Each row is a point. The ring and each string are closed loops that go straight from each point to the next, and from the last back to the first. Before rounding, they use only three directions, however many columns there are. How many times does the string pass through the ring? Passing back the other way cancels.

Ring (8 x 4):
[[ 0.16  0.23  0.11 -0.20]
 [-0.20  0.27  0.01 -0.29]
 [-0.44  0.14 -0.12 -0.25]
 [-0.55 -0.12 -0.25 -0.08]
 [-0.41 -0.34 -0.29  0.07]
 [-0.13 -0.40 -0.26  0.12]
 [ 0.20 -0.26 -0.12  0.07]
 [ 0.31  0.00  0.04 -0.06]]
String (22 x 4):
[[-0.60 -0.09 -0.03  0.12]
 [-0.38 -0.06 -0.08  0.00]
 [-0.34 -0.08 -0.25 -0.17]
 [-0.46 -0.08 -0.37 -0.27]
 [-0.56 -0.08 -0.42 -0.30]
 [-0.23 -0.08 -0.26 -0.20]
 [-0.32 -0.05 -0.07 -0.01]
 [-0.55 -0.08  0.02  0.14]
 [-0.70 -0.21 -0.23  0.05]
 [-0.79 -0.35 -0.35  0.08]
 [-0.65 -0.32 -0.15  0.24]
 [-0.37 -0.21 -0.08  0.15]
 [-0.21 -0.17 -0.24 -0.08]
 [-0.30 -0.34 -0.40 -0.07]
 [-0.41 -0.49 -0.45  0.06]
 [-0.46 -0.50 -0.33  0.21]
 [-0.44 -0.37 -0.14  0.27]
 [-0.30 -0.16  0.00  0.18]
 [-0.18 -0.14 -0.24 -0.13]
 [-0.34 -0.24 -0.39 -0.14]
 [-0.63 -0.33 -0.48 -0.09]
 [-0.72 -0.23 -0.28  0.02]]
Times through: 2
String (29 x 4):
[[-0.75 -0.05 -0.44 -0.33]
 [-0.46 -0.08 -0.39 -0.29]
 [-0.66 -0.10 -0.43 -0.27]
 [-0.74 -0.10 -0.22 -0.05]
 [-0.65 -0.11 -0.09  0.09]
 [-0.37 -0.07  0.02  0.12]
 [-0.30 -0.11 -0.11  0.00]
 [-0.45 -0.16 -0.03  0.17]
 [-0.71 -0.39 -0.26  0.21]
 [-0.58 -0.42 -0.39  0.08]
 [-0.55 -0.45 -0.38  0.12]
 [-0.49 -0.38 -0.20  0.22]
 [-0.37 -0.26 -0.07  0.21]
 [-0.22 -0.15 -0.11  0.03]
 [-0.20 -0.23 -0.38 -0.17]
 [-0.17 -0.14 -0.23 -0.11]
 [-0.28 -0.15 -0.05  0.11]
 [-0.47 -0.26 -0.05  0.26]
 [-0.67 -0.43 -0.36  0.14]
 [-0.67 -0.39 -0.45  0.01]
 [-0.48 -0.28 -0.50 -0.20]
 [-0.33 -0.16 -0.31 -0.15]
 [-0.27 -0.08 -0.11 -0.03]
 [-0.53 -0.07 -0.05  0.07]
 [-0.71 -0.07 -0.19 -0.05]
 [-0.73 -0.04 -0.22 -0.11]
 [-0.70  0.01 -0.04  0.02]
 [-0.66  0.02 -0.07 -0.02]
 [-0.73  0.00 -0.23 -0.16]]
Times through: 1

Ring (9 x 8):
[[ 0.63 -0.35 -0.16  0.34 -0.28 -0.17  0.03  0.10]
 [ 0.44 -0.01 -0.04  0.41 -0.26 -0.15 -0.08  0.09]
 [-0.03  0.36  0.02  0.21 -0.18  0.05 -0.03 -0.04]
 [-0.40  0.49 -0.01 -0.07 -0.08  0.26  0.10 -0.18]
 [-0.61  0.43 -0.07 -0.33  0.04  0.39  0.23 -0.27]
 [-0.52  0.04 -0.17 -0.56  0.19  0.40  0.37 -0.28]
 [-0.18 -0.31 -0.25 -0.48  0.15  0.28  0.39 -0.19]
 [ 0.14 -0.50 -0.29 -0.30  0.03  0.15  0.35 -0.11]
 [ 0.50 -0.56 -0.28  0.05 -0.17 -0.04  0.21  0.02]]
String (23 x 8):
[[ 0.40 -0.54 -0.05 -0.09  0.28 -0.17  0.06  0.09]
 [ 0.21 -0.25 -0.05 -0.03  0.13 -0.06  0.07  0.02]
 [ 0.23 -0.26 -0.29  0.02 -0.28  0.12  0.25 -0.08]
 [ 0.59 -0.45 -0.36  0.25 -0.49  0.00  0.22  0.00]
 [ 0.88 -0.49 -0.22  0.50 -0.42 -0.25  0.01  0.16]
 [ 0.98 -0.39 -0.02  0.67 -0.26 -0.45 -0.21  0.29]
 [ 0.44 -0.14  0.04  0.30 -0.02 -0.22 -0.11  0.13]
 [ 0.10 -0.01 -0.14  0.06 -0.18  0.08  0.13 -0.06]
 [ 0.08  0.15 -0.19  0.19 -0.40  0.15  0.14 -0.10]
 [ 0.02  0.46 -0.06  0.37 -0.46  0.10 -0.01 -0.07]
 [-0.17  0.68  0.14  0.32 -0.19  0.05 -0.16 -0.04]
 [-0.25  0.50  0.15  0.07  0.06  0.07 -0.08 -0.06]
 [-0.06  0.09  0.08 -0.06  0.21  0.00 -0.01 -0.02]
 [-0.30  0.23 -0.14 -0.16 -0.12  0.29  0.22 -0.20]
 [-0.76  0.52 -0.25 -0.39 -0.24  0.61  0.41 -0.40]
 [-1.04  0.58 -0.21 -0.65 -0.01  0.72  0.47 -0.48]
 [-0.82  0.29 -0.04 -0.69  0.39  0.46  0.33 -0.32]
 [-0.59  0.04 -0.01 -0.65  0.51  0.31  0.27 -0.22]
 [-0.09 -0.09 -0.06 -0.22  0.17  0.11  0.16 -0.08]
 [-0.18 -0.06 -0.29 -0.25 -0.18  0.33  0.36 -0.22]
 [-0.24 -0.31 -0.43 -0.52 -0.10  0.44  0.55 -0.29]
 [ 0.00 -0.59 -0.41 -0.49  0.02  0.29  0.51 -0.20]
 [ 0.29 -0.69 -0.27 -0.29  0.13  0.05  0.32 -0.04]]
Times through: 4
String (23 x 8):
[[-0.87  0.77 -0.10 -0.32 -0.16  0.57  0.28 -0.38]
 [-0.70  0.47 -0.24 -0.36 -0.23  0.57  0.40 -0.38]
 [-0.20  0.07 -0.18 -0.18 -0.11  0.27  0.26 -0.18]
 [-0.24  0.03  0.01 -0.29  0.29  0.13  0.13 -0.10]
 [-0.48  0.01  0.00 -0.57  0.48  0.25  0.23 -0.18]
 [-0.69 -0.09 -0.24 -0.83  0.33  0.52  0.52 -0.35]
 [-0.44 -0.19 -0.40 -0.63 -0.03  0.52  0.57 -0.35]
 [-0.11 -0.19 -0.27 -0.29 -0.07  0.27  0.35 -0.19]
 [ 0.12 -0.29 -0.02 -0.17  0.28 -0.04  0.09  0.01]
 [ 0.29 -0.53 -0.04 -0.19  0.35 -0.12  0.09  0.06]
 [ 0.14 -0.23 -0.14 -0.08  0.01  0.05  0.16 -0.04]
 [ 0.12 -0.21 -0.29 -0.05 -0.26  0.18  0.28 -0.12]
 [ 0.64 -0.62 -0.42  0.18 -0.46  0.00  0.28  0.00]
 [ 0.87 -0.63 -0.29  0.38 -0.40 -0.20  0.10  0.13]
 [ 0.84 -0.48 -0.04  0.44 -0.10 -0.37 -0.12  0.23]
 [ 0.41 -0.20 -0.03  0.22 -0.04 -0.16 -0.03  0.09]
 [ 0.18 -0.02 -0.24  0.15 -0.40  0.13  0.18 -0.09]
 [ 0.35  0.13 -0.21  0.47 -0.62  0.03  0.06 -0.02]
 [ 0.24  0.29 -0.08  0.47 -0.49  0.00 -0.04  0.00]
 [-0.03  0.32 -0.15  0.21 -0.43  0.18  0.11 -0.12]
 [-0.02  0.11 -0.03  0.03 -0.03  0.06  0.05 -0.05]
 [-0.11  0.29  0.17  0.04  0.20 -0.03 -0.11  0.00]
 [-0.52  0.63  0.09 -0.09  0.04  0.25  0.03 -0.17]]
Times through: 1

Ring (9 x 12):
[[ 0.14  0.24 -0.52 -0.17 -0.49 -0.14 -0.14 -0.22  0.32  0.13  0.12  0.03]
 [-0.08  0.38 -0.52  0.13 -0.48 -0.13  0.01 -0.22  0.16  0.13  0.20 -0.14]
 [-0.30  0.37 -0.29  0.44 -0.44 -0.02  0.04 -0.20  0.04  0.10  0.11 -0.31]
 [-0.56  0.18  0.01  0.74 -0.44  0.12 -0.04 -0.17 -0.11  0.04 -0.13 -0.36]
 [-0.66 -0.09  0.09  0.74 -0.53  0.14 -0.20 -0.18 -0.16 -0.01 -0.36 -0.16]
 [-0.54 -0.27  0.13  0.55 -0.57  0.14 -0.36 -0.19 -0.08 -0.02 -0.50  0.02]
 [-0.11 -0.37  0.25  0.10 -0.46  0.21 -0.56 -0.15  0.24  0.01 -0.59  0.10]
 [ 0.14 -0.29  0.19 -0.14 -0.40  0.18 -0.56 -0.14  0.40  0.05 -0.50  0.09]
 [ 0.27  0.01 -0.23 -0.30 -0.44 -0.01 -0.36 -0.19  0.44  0.11 -0.15  0.09]]
String (19 x 12):
[[ 0.53  0.00  0.05 -0.47 -0.26  0.14 -0.47 -0.13  0.66  0.14 -0.24 -0.05]
 [ 0.43  0.07 -0.68 -0.62 -0.58 -0.24 -0.31 -0.25  0.50  0.15  0.06  0.36]
 [ 0.20  0.04 -0.69 -0.39 -0.65 -0.25 -0.26 -0.26  0.33  0.12  0.04  0.36]
 [-0.05 -0.01 -0.30  0.00 -0.54 -0.05 -0.27 -0.21  0.21  0.08 -0.14  0.11]
 [ 0.17 -0.11  0.24 -0.07 -0.30  0.23 -0.46 -0.12  0.43  0.08 -0.40 -0.12]
 [ 0.33 -0.27  0.55 -0.18 -0.19  0.38 -0.65 -0.07  0.58  0.07 -0.62 -0.14]
 [ 0.28 -0.46  0.45 -0.26 -0.33  0.31 -0.74 -0.11  0.53  0.04 -0.71  0.11]
 [-0.09 -0.40 -0.18 -0.10 -0.66 -0.02 -0.53 -0.23  0.19  0.02 -0.46  0.41]
 [-0.26 -0.13 -0.31  0.15 -0.64 -0.07 -0.29 -0.24  0.06  0.04 -0.23  0.21]
 [-0.11 -0.13  0.34  0.25 -0.32  0.27 -0.41 -0.12  0.25  0.04 -0.46 -0.20]
 [-0.13 -0.34  0.55  0.25 -0.32  0.37 -0.57 -0.10  0.26  0.01 -0.68 -0.14]
 [-0.11 -0.40  0.64  0.24 -0.30  0.41 -0.62 -0.09  0.29  0.00 -0.75 -0.14]
 [-0.15 -0.13  0.14  0.22 -0.42  0.17 -0.37 -0.15  0.19  0.04 -0.39 -0.08]
 [-0.18 -0.20 -0.12  0.11 -0.57  0.02 -0.38 -0.21  0.14  0.03 -0.34  0.17]
 [-0.07 -0.32 -0.31 -0.13 -0.68 -0.08 -0.46 -0.24  0.19  0.03 -0.36  0.42]
 [ 0.31 -0.40  0.18 -0.37 -0.42  0.17 -0.68 -0.15  0.52  0.06 -0.57  0.24]
 [-0.04 -0.08 -0.44 -0.10 -0.63 -0.13 -0.30 -0.24  0.20  0.07 -0.14  0.28]
 [ 0.03 -0.05 -0.10 -0.02 -0.45  0.05 -0.34 -0.18  0.29  0.08 -0.24  0.02]
 [ 0.13 -0.04  0.20  0.00 -0.30  0.21 -0.40 -0.12  0.40  0.08 -0.33 -0.17]]
Times through: 2

Ring (6 x 14):
[[ 0.49  0.69  0.20 -0.33  0.24 -0.33  0.31  0.04 -0.27  0.14  0.20  0.28
  -0.06 -0.29]
 [-0.01  0.90  0.26 -0.06 -0.11 -0.33  0.28 -0.08  0.25  0.08  0.29 -0.10
  -0.30 -0.38]
 [-0.39  0.49  0.18  0.22 -0.19 -0.08  0.11 -0.03  0.44 -0.10  0.23 -0.42
  -0.13 -0.16]
 [-0.33 -0.32 -0.19  0.46  0.09  0.40  0.01 -0.09  0.24 -0.06 -0.10 -0.43
   0.34  0.15]
 [ 0.25 -0.48 -0.34  0.23  0.45  0.43  0.12 -0.12 -0.26  0.14 -0.27 -0.01
   0.54  0.17]
 [ 0.54 -0.19 -0.16 -0.11  0.54  0.16  0.18  0.04 -0.52  0.13 -0.13  0.27
   0.46  0.08]]
String (16 x 14):
[[ 0.68 -0.14 -0.40  0.08  0.54  0.30  0.35 -0.35 -0.40  0.46 -0.35  0.31
   0.38 -0.09]
 [ 0.21  0.01 -0.14  0.11  0.28  0.16  0.19 -0.11 -0.11  0.14 -0.08  0.00
   0.25 -0.03]
 [ 0.07 -0.20  0.02 -0.02  0.32  0.12  0.01  0.25 -0.25 -0.16  0.06 -0.06
   0.42  0.19]
 [ 0.06 -0.63 -0.19  0.16  0.44  0.39 -0.04  0.19 -0.30 -0.14 -0.13 -0.11
   0.65  0.35]
 [ 0.17 -0.74 -0.62  0.55  0.44  0.73  0.15 -0.41 -0.09  0.31 -0.51 -0.14
   0.62  0.19]
 [ 0.22 -0.42 -0.50  0.44  0.37  0.54  0.22 -0.42 -0.05  0.34 -0.41 -0.08
   0.44  0.04]
 [ 0.18 -0.09 -0.18  0.17  0.29  0.23  0.17 -0.13 -0.10  0.14 -0.13 -0.04
   0.30  0.00]
 [ 0.19 -0.19 -0.05 -0.01  0.37  0.14  0.07  0.15 -0.29 -0.05 -0.01  0.02
   0.42  0.14]
 [ 0.33 -0.19 -0.02 -0.14  0.46  0.09  0.07  0.23 -0.45 -0.07  0.01  0.14
   0.46  0.16]
 [ 0.72 -0.18  0.03 -0.44  0.69 -0.03  0.12  0.37 -0.84 -0.04  0.03  0.46
   0.56  0.17]
 [ 0.82  0.27 -0.04 -0.34  0.54 -0.11  0.33  0.00 -0.61  0.27 -0.03  0.50
   0.24 -0.15]
 [ 0.60  0.41 -0.03 -0.19  0.36 -0.11  0.35 -0.13 -0.33  0.29 -0.01  0.32
   0.09 -0.24]
 [ 0.14  0.18  0.05 -0.04  0.22 -0.02  0.14  0.07 -0.12  0.00  0.09 -0.01
   0.18 -0.04]
 [ 0.51  0.22  0.24 -0.47  0.46 -0.25  0.12  0.41 -0.60 -0.13  0.23  0.33
   0.30  0.03]
 [ 0.51  0.05  0.21 -0.47  0.52 -0.19  0.07  0.48 -0.68 -0.18  0.21  0.33
   0.41  0.12]
 [ 0.81 -0.11 -0.09 -0.35  0.69  0.02  0.22  0.16 -0.79  0.14 -0.07  0.50
   0.49  0.06]]
Times through: 3

Ring (9 x 14):
[[ 0.41 -0.37 -0.25 -0.08  0.10 -0.15 -0.06  0.09 -0.13  0.19 -0.11  0.04
   0.41 -0.15]
 [ 0.02 -0.56 -0.08 -0.34  0.33 -0.25 -0.28  0.20 -0.19  0.33  0.17 -0.17
   0.58  0.40]
 [-0.29 -0.48  0.09 -0.41  0.44 -0.24 -0.38  0.21 -0.23  0.35  0.30 -0.32
   0.49  0.67]
 [-0.52 -0.20  0.27 -0.32  0.45 -0.15 -0.38  0.13 -0.26  0.26  0.32 -0.39
   0.21  0.68]
 [-0.49  0.31  0.33 -0.02  0.27  0.04 -0.21 -0.01 -0.19  0.08  0.11 -0.33
  -0.28  0.28]
 [-0.18  0.62  0.16  0.17  0.02  0.17 -0.01 -0.01 -0.01  0.00 -0.19 -0.19
  -0.58 -0.21]
 [ 0.11  0.67 -0.02  0.25 -0.12  0.20  0.11  0.02  0.10 -0.01 -0.37 -0.07
  -0.62 -0.51]
 [ 0.45  0.44 -0.22  0.26 -0.19  0.14  0.18  0.03  0.11  0.01 -0.46  0.08
  -0.39 -0.70]
 [ 0.56  0.08 -0.29  0.17 -0.12  0.02  0.13  0.02  0.01  0.06 -0.37  0.13
  -0.03 -0.60]]
String (28 x 14):
[[-0.63  0.67  0.53  0.25  0.22  0.16 -0.13 -0.25 -0.30 -0.13  0.07 -0.29
  -0.59  0.06]
 [-0.19  0.33  0.28  0.28  0.15  0.06 -0.05 -0.28 -0.34 -0.12 -0.02 -0.08
  -0.23 -0.18]
 [-0.08  0.30  0.09  0.07  0.09  0.06 -0.06  0.01 -0.08  0.06 -0.11 -0.15
  -0.26 -0.11]
 [-0.04  0.37 -0.02 -0.03  0.03  0.08 -0.05  0.19  0.11  0.16 -0.19 -0.21
  -0.37 -0.10]
 [ 0.03  0.25  0.08  0.18  0.07  0.05 -0.01 -0.11 -0.17 -0.02 -0.13 -0.05
  -0.18 -0.26]
 [ 0.19  0.61  0.04  0.44 -0.13  0.19  0.17 -0.22 -0.10 -0.16 -0.36  0.06
  -0.52 -0.69]
 [ 0.45  0.88 -0.21  0.42 -0.35  0.30  0.30  0.02  0.25 -0.08 -0.64  0.08
  -0.83 -0.97]
 [ 0.45  0.64 -0.35  0.11 -0.28  0.21  0.19  0.31  0.41  0.15 -0.59 -0.04
  -0.65 -0.67]
 [ 0.16  0.19 -0.13 -0.02  0.01  0.03 -0.02  0.17  0.07  0.16 -0.22 -0.11
  -0.18 -0.19]
 [ 0.35  0.13 -0.03  0.36 -0.02  0.02  0.11 -0.27 -0.27 -0.12 -0.23  0.15
  -0.01 -0.59]
 [ 0.44  0.06 -0.10  0.35 -0.04  0.00  0.12 -0.26 -0.26 -0.11 -0.25  0.19
   0.06 -0.63]
 [ 0.46 -0.06 -0.10  0.33 -0.01 -0.04  0.10 -0.27 -0.31 -0.10 -0.21  0.21
   0.18 -0.59]
 [ 0.76 -0.28 -0.28  0.33 -0.07 -0.10  0.16 -0.27 -0.31 -0.08 -0.28  0.34
   0.41 -0.75]
 [ 0.74 -0.44 -0.45 -0.03 -0.03 -0.16  0.04  0.11 -0.05  0.19 -0.26  0.18
   0.49 -0.43]
 [ 0.27 -0.18 -0.31 -0.31  0.08 -0.10 -0.12  0.42  0.18  0.38 -0.15 -0.16
   0.16  0.06]
 [ 0.12 -0.16 -0.09 -0.10  0.15 -0.10 -0.12  0.11 -0.11  0.19 -0.04 -0.10
   0.20  0.02]
 [ 0.18 -0.54 -0.01 -0.03  0.27 -0.23 -0.16 -0.14 -0.43  0.10  0.12  0.03
   0.63  0.04]
 [ 0.09 -0.80 -0.07 -0.31  0.39 -0.33 -0.29  0.08 -0.36  0.29  0.25 -0.09
   0.84  0.41]
 [-0.09 -0.67 -0.16 -0.65  0.39 -0.30 -0.40  0.51  0.01  0.56  0.23 -0.35
   0.61  0.75]
 [-0.14 -0.31 -0.06 -0.43  0.30 -0.17 -0.30  0.37  0.00  0.41  0.13 -0.32
   0.29  0.51]
 [-0.13 -0.18  0.04 -0.20  0.27 -0.12 -0.23  0.14 -0.15  0.23  0.10 -0.22
   0.20  0.29]
 [-0.42 -0.48  0.30 -0.22  0.51 -0.25 -0.38 -0.08 -0.50  0.17  0.41 -0.26
   0.54  0.63]
 [-0.72 -0.48  0.37 -0.49  0.63 -0.27 -0.54  0.16 -0.38  0.35  0.55 -0.49
   0.49  1.06]
 [-0.65 -0.16  0.20 -0.59  0.47 -0.15 -0.47  0.45 -0.01  0.47  0.33 -0.57
   0.10  0.96]
 [-0.26  0.05  0.04 -0.30  0.23 -0.05 -0.25  0.32  0.05  0.32  0.05 -0.35
  -0.08  0.38]
 [-0.14  0.04  0.14  0.01  0.21 -0.04 -0.14 -0.05 -0.24  0.07  0.04 -0.15
   0.02  0.07]
 [-0.51  0.16  0.47  0.14  0.35 -0.02 -0.21 -0.29 -0.48 -0.07  0.23 -0.22
  -0.06  0.22]
 [-0.72  0.48  0.55  0.11  0.32  0.08 -0.22 -0.19 -0.34 -0.05  0.19 -0.35
  -0.41  0.30]]
Times through: 4
